Rows are points. Each copy is the shape, with its points in the same order, turned, moved and blurred by noise. Say if it was mirrored as well.

Shape, 6 rows:
-0.008 -0.026
0.044 -0.042
0.007 0.060
-0.021 0.062
0.013 -0.013
-0.001 -0.075
Copy 1:
-0.003 -0.030
0.050 -0.063
0.060 0.050
0.027 0.066
0.027 -0.022
-0.008 -0.065
Copy 1 is: only turned
Copy 2:
0.018 -0.009
-0.009 -0.057
-0.050 0.044
-0.032 0.066
-0.005 -0.014
0.046 -0.050
Copy 2 is: mirrored
Copy 3, 6 rows:
-0.045 -0.049
-0.007 -0.088
0.007 0.020
-0.017 0.034
-0.021 -0.049
-0.061 -0.096
Copy 3 is: only turned
Copy 4 (6 x 2):
-0.020 -0.047
0.040 -0.054
-0.040 0.033
-0.065 0.030
0.000 -0.026
0.016 -0.095
Copy 4 is: only turned

Shape, 10 rows:
-0.073 0.089 -0.038 0.021
-0.067 0.058 -0.012 -0.061
-0.052 0.096 0.010 0.021
-0.055 -0.013 0.005 0.010
0.074 0.005 -0.005 -0.004
-0.058 -0.036 0.036 -0.014
0.066 0.011 -0.021 0.009
-0.031 -0.046 -0.012 -0.037
0.026 -0.007 -0.009 -0.006
-0.047 0.078 -0.009 0.025
Copy 1, 10 rows:
-0.094 0.031 0.024 0.035
-0.082 0.030 -0.024 -0.042
-0.071 0.014 0.057 0.004
-0.045 -0.052 -0.026 0.007
0.072 0.006 -0.010 0.007
-0.040 -0.077 -0.039 -0.027
0.060 0.012 -0.008 0.027
-0.017 -0.040 -0.078 -0.015
0.027 -0.012 -0.028 0.006
-0.065 0.013 0.037 0.021
Copy 1 is: only turned
Copy 2:
-0.031 -0.075 -0.105 -0.031
-0.059 -0.062 -0.030 -0.074
0.008 -0.092 -0.075 -0.034
-0.029 -0.028 -0.013 0.017
0.062 0.041 -0.016 -0.048
-0.036 -0.032 0.030 0.015
0.056 0.041 -0.037 -0.041
-0.048 0.018 0.015 -0.014
0.018 0.024 -0.016 -0.026
0.001 -0.071 -0.078 -0.026
Copy 2 is: mirrored
Copy 3 (10 x 4):
-0.063 0.069 0.039 0.064
-0.101 0.003 0.015 0.021
-0.053 0.054 0.074 0.032
-0.011 -0.027 0.017 0.059
0.041 0.009 -0.008 -0.053
-0.018 -0.070 0.022 0.049
0.042 0.025 -0.011 -0.038
-0.019 -0.054 -0.031 0.030
0.016 -0.005 -0.011 -0.011
-0.036 0.054 0.054 0.042
Copy 3 is: only turned
Copy 4 (10 x 4):
0.060 0.081 -0.023 0.089
0.106 0.029 -0.005 0.028
0.047 0.063 0.025 0.083
0.023 -0.018 -0.034 0.043
-0.031 0.038 0.017 -0.056
0.035 -0.058 -0.018 0.031
-0.031 0.052 0.003 -0.041
0.034 -0.039 -0.048 -0.018
-0.004 0.018 -0.005 -0.024
0.033 0.060 0.007 0.069
Copy 4 is: mirrored
